Rows are points. Each copy is the shape, with its points in the same order, stretched, turned, moved and blurred by noise. Is it also mirrored, or only turned?
(in the rows, 128 means zero)

Shape (7 x 2)
[[145 171]
 [107 125]
 [126 174]
 [163  57]
 [166 158]
 [166 149]
 [137 124]]
Copy 1 (7 x 2)
[[147  88]
 [124 130]
 [130  81]
 [155 181]
 [172  90]
 [170 116]
 [141 126]]
Copy 1 is: mirrored
Copy 2 (7 x 2)
[[134 159]
 [113 119]
 [115 166]
 [165  94]
 [149 164]
 [153 154]
 [140 129]]
Copy 2 is: only turned
Copy 3 (7 x 2)
[[189 115]
 [138 161]
 [194 136]
 [ 52  94]
 [173  91]
 [164  87]
 [136 123]]
Copy 3 is: only turned
Copy 4 (7 x 2)
[[ 61 124]
 [152 111]
 [ 77  92]
 [191 234]
 [ 66 149]
 [ 73 171]
 [129 150]]
Copy 4 is: only turned

Shape (10 x 4)
[[142 146 119  83]
 [ 32 139 133 111]
 [ 81 135 114 114]
 [162 134 131 132]
 [173 146 113 161]
 [133 102 102 199]
 [155 131 108 105]
 [165 124 104  83]
 [154 101 132  93]
 [167 115 134 198]]
Copy 1 (10 x 4)
[[127  72  95 113]
 [ 53 168 155  56]
 [ 85 127 142 104]
 [144 112  84 165]
 [132 115  82 205]
 [137 160 154 208]
 [149  81 103 143]
 [164  53 104 142]
 [178  93 112 122]
 [161 166  99 216]]
Copy 1 is: only turned
Copy 2 (10 x 4)
[[106  76  99 138]
 [ 69 116 175  44]
 [ 77 122 148 101]
 [141 115 114 160]
 [141 142  95 174]
 [128 191 163 176]
 [114  97 111 169]
 [105  80 107 180]
 [132  83 144 176]
 [170 173 140 179]]
Copy 2 is: only turned

Shape (12 x 8)
[[126 159 112  63 133  72 153 165]
 [108 190 173 104  97 139 112 128]
 [100 135 137  99  97 105 151 163]
 [123 182 157  76 188 149 167  98]
 [121 143  99  54  73 113  54 170]
 [125 187  94  72 124 159 141  89]
 [133  69 122 204 118  99 114  93]
 [107 136  82 175 151  79 138 125]
 [126  75 123 118  89 129 152 142]
 [ 63 166 110 138 149  93  92 128]
 [148 175 141 188 126 177 130 147]
 [128 110 120 139 161 138 196 177]]
Copy 1 (12 x 8)
[[120 128  73 236 134 161 116 102]
 [ 84 196 134 133 136 116  97  95]
 [ 90 140 114 211 138 125  98 136]
 [138 148 129 135 182 165 198  46]
 [ 78 125  39 160 146 113  24 129]
 [ 94 124 115 120 141 154 146  14]
 [152  89 174 115  69 154 125 144]
 [179  88 148 193  81 125 120  77]
 [ 85  88 125 166 133 157 135 171]
 [169 128 145 175 117  89  62  56]
 [134 128 146  93  90  54 165  89]
 [139  80 125 199 156 118 210 151]]
Copy 1 is: mirrored
Copy 2 (12 x 8)
[[ 83 169 171 100 144  88 178  74]
 [106 129 127 140 132 120 210 121]
 [ 79 129 148 134 112 110 159 107]
 [ 90 143 117  91 189 137 187 136]
 [124 191 138 131  65  50 201 121]
 [ 98 181 129 118 145 142 193 141]
 [115 134  96 182  85 158  43 145]
 [105 155 175 171 143 132 104 119]
 [ 87 139 119 124  70 138  92 133]
 [115 160 163 171 160  86 159 131]
 [149 105 145 143 140 165 149 138]
 [ 98 107 163  93 136 148 109 119]]
Copy 2 is: mirrored

Shape (16 x 11)
[[107  80 138 128  89 133  94 161 105 130  84]
 [112 125  81  95 114 145 138 111 143 147 117]
 [140 141 121 141 142 127 140 125 111 125 150]
 [152 180 130 131 119 121 137 168 145 130 156]
 [107  84 140 131 182 124 165 110 148  87 117]
 [123 102 125 163 109 144  99  95 206 107 156]
 [118 113 157  88 137 155 122 119 115 140 132]
 [112 139 131 106 152 142 120 137 148 146 157]
 [ 98  87 150  73 128 151 105  81 171 122  99]
 [115 141 132 108  95 122 128 114 115 123 130]
 [145 108 119 137 123  95 125 121 118 120 118]
 [136 115 116 111 119 118 155  79 151  76 163]
 [ 87 152 121 104 159 146 139 125 141 127 129]
 [109 110 186 138 147 117 167 147 129 135 135]
 [123 157 122 148 152 163 139 137 140 142 111]
 [127 123 183 137 147 104  83 110 103 159 156]]
Copy 1 (16 x 11)
[[116  77 173 167 192 150  70 104 147 157 140]
 [169  88 121  90 137 103 102 129 138 157 173]
 [110 127 119 127 114 140 160 119 135 129 117]
 [104 159 156 129  87  67 135 134 115  91 118]
 [179 150  76 108 156 208 125 147 195 112 121]
 [242  97 127 155  86 146 106 101 134  72 152]
 [150 112 166  93 178 156 124 126 119 132 106]
 [149 151 148 101 134 136 127 138  97 100 141]
 [249 107 162  95 189 157  87 113 153 140 133]
 [136 106 175 112 116 123 120 115 151 162 125]
 [125 123 122 135 147 131 145  83 172 147 140]
 [203 105 133  91  95 138 177 135 196 117 141]
 [155 152 130 102 120 149 104 163 121 136 132]
 [111 160 137  96 140 186 101 117 148  86  88]
 [132 132  91 145 123 124  96 138 104 124 100]
 [116 159 187 133 152 187 150  56  95 126 102]]
Copy 1 is: mirrored
Copy 2 (16 x 11)
[[105 170  66 158 122 138 147 123 140 135 101]
 [125 138 151 130 127 163 152 154 148  82 107]
 [128 128 140 131 123 113 132 122 102 117 157]
 [128 141 143  71 138  79  93 112 124 112 141]
 [111  76 149 182 140 185 124 121 118 162 138]
 [ 91 150 176  85  79 148 151  89 193 149 103]
 [ 81 117 131 143 114 127 123 168 100 132 142]
 [ 91  97 142  99 116 120 120 140 114 105 139]
 [ 86 123 156 144 107 179 137 179 136 145  82]
 [120 165 140 142 103 113 108 154 115 108 115]
 [165 145 114 139 122 131 154 130 140 135 118]
 [133 154 185 147  84 160 102 150 144 142 134]
 [ 95  97 152 126 136 146 102 135  89  95 128]
 [ 95  77 129 170 139  96  99 120 118 151 136]
 [101 116 152 112 167 128 142 100 102 111 139]
 [110 102 106 115  81  72 151 139  93 134 132]]
Copy 2 is: only turned
Copy 3 (16 x 11)
[[128 161 194  90 121 116 173 150 120 137 177]
 [108 120 129 116  78 162 121 144 110 136 131]
 [131 137 102 130 156 141  86 125 152 131 125]
 [141 175  80 114 142 168 105  78 150 141 111]
 [151 107  99 118 144  85 146 140  87 104  82]
 [220 110 108 139  97 126 142 100 110 110 142]
 [109 103 104  78 136 128 147 131 134 143 159]
 [138 120  84  91 115 130 111 102 134 157 130]
 [122  76 126  99  93 105 190 127  77 117 162]
 [106 127 141 113 124 146 120 118 145 117 146]
 [126 149 149 168 125 108 118 131 134 114 134]
 [147 114  89 149 114 121 123 126 130  57 102]
 [121 112  98  79 126 141  98 113 110 143 108]
 [135 116 114  90 169 108 162 128 151 145  94]
 [140 129  96 106 156 173 105 121 109 171 124]
 [125 101 126 141 158  88 106  98 181 155 179]]
Copy 3 is: only turned
Copy 4 (16 x 11)
[[131 112 128 101 168 181 140 195  88 105 131]
 [140 121  90 149  86 120 130 120 114 104 114]
 [119 124 119 139 147 103 143 100 121 152 135]
 [153 154 138 137 143  58 102 110 146 151 149]
 [ 51  85  48 119 166 115 166 144 130  93 135]
 [ 69 193 101 134  58 107 150 177 182 138 157]
 [121  77  96 147 140 136 116 150 107 128 162]
 [127 110  95 154 117  72 121 142 120 140 147]
 [ 76  86  75 124  82 155 107 179 118  87 161]
 [133 118 144 120 129 130 130 113 109 117 162]
 [ 97 124 150 127 148 132 142 115 112 121 119]
 [ 73 153 100 149 110 119 148  92 135 105 168]
 [123  92  69 121 121  85 127 125 110 122 143]
 [113  62 114 132 200  88 158 165 153 110 160]
 [134 114  77 111 126 101 121 135 146 154 121]
 [ 98  78 188 135 144 104 139 143 107 171 159]]
Copy 4 is: only turned

Shape (15 x 12)
[[ 68  51 108 108  49 144 121 156  60 137 152 113]
 [139 149 177 135 132 116 116 109 134 156 155 145]
 [198 172 177 174 174 134  66 122 183 138 117  90]
 [160 174 143 113 156 210 114 186 142 122 187 134]
 [194 181 119  60 186 157  87 151 111 129 138 105]
 [129 124 126 143 132 136 131 110 108  85 138 126]
 [159 107 165 133 117  66  99 169 128  94 133 125]
 [ 90 100 108  63  76 187 132 150 123 135 186 130]
 [169  81 158 120  98 146 141 100 165  89 110 134]
 [164 108 126 195 111 129 123 140 137 189 144 183]
 [144 159 146 171 127 125  43 129 145 123 141 144]
 [161 149 136 155  72 104 125 128 191  90 105 143]
 [222 147 151 121 158 167  83 115 172 119 167 164]
 [104 103  97 131 140 101 114 153 157 130 187 118]
 [110 131 152 116 167 140  76 154 125 126  94 142]]
Copy 1 (15 x 12)
[[127 123  54 160 141  49 154 145 133 164  62 102]
 [ 57 149 167 155 125 124 115 138 103 149 132 149]
 [112 148 216 161 135 193 138 126  75 114 171 126]
 [ 92 114 180 173 122 169 185 116 108 151 137 212]
 [116 115 224 122 100 186 178 113 154 196 134 161]
 [105 106 144 138 139  81 133 124 135  88 106 118]
 [126 163 133 145 117 108 101 135 196 119 130 129]
 [ 59 109  90 150 114 122 196 116 128 179 101 150]
 [ 80 128 128 123 145 104 146 174 168 107 155 104]
 [119 137 152 156  98  76 100 172  89 144 168 180]
 [ 78 158 192 189  99 116 141 123  93 126 128 119]
 [ 71 147 126 116  65 129 129 158 178  69 147 113]
 [ 67 121 225 168 105 157 153 141 135 154 189 162]
 [118 118 111 138 115 133 140  60 111 127 151 156]
 [ 98 182 185 144 146  84 178 140 112 176 118 145]]
Copy 1 is: only turned
Copy 2 (15 x 12)
[[115  54 184 150  11 216 157 187 142  69 161 128]
 [ 86 136 167 138 155 127 132 111 132 132 156 102]
 [ 78 213 114 129 201  81 114  79  75 167 140 230]
 [114 221 132 134 163  76  97 155  42  18  92 134]
 [130 186 148  95 149  82  42  77  43  85 114 140]
 [146 111  89 130 137 126 134 140  87 126 145 115]
 [125 122 140 181  92  81 127  93 116 152 187 147]
 [ 97 147 146 136  57 168 111 164 124   9 121  77]
 [ 93 155  54 137  97 131 172  48 116 119 187 124]
 [ 99 115 216 157 152 140 184  79 155  84 100 174]
 [114 145 168 181 163 125 104 132  71 146 108 156]
 [ 93 165  75 169 107  65 157  53 123 155 110 123]
 [ 98 191 123 152 193  92  90  36  58  61 123 129]
 [137 149 149 150 124 110  93 158 161  75 125 158]
 [161 182 175 141 124 145 127 156  85 159 145 144]]
Copy 2 is: only turned
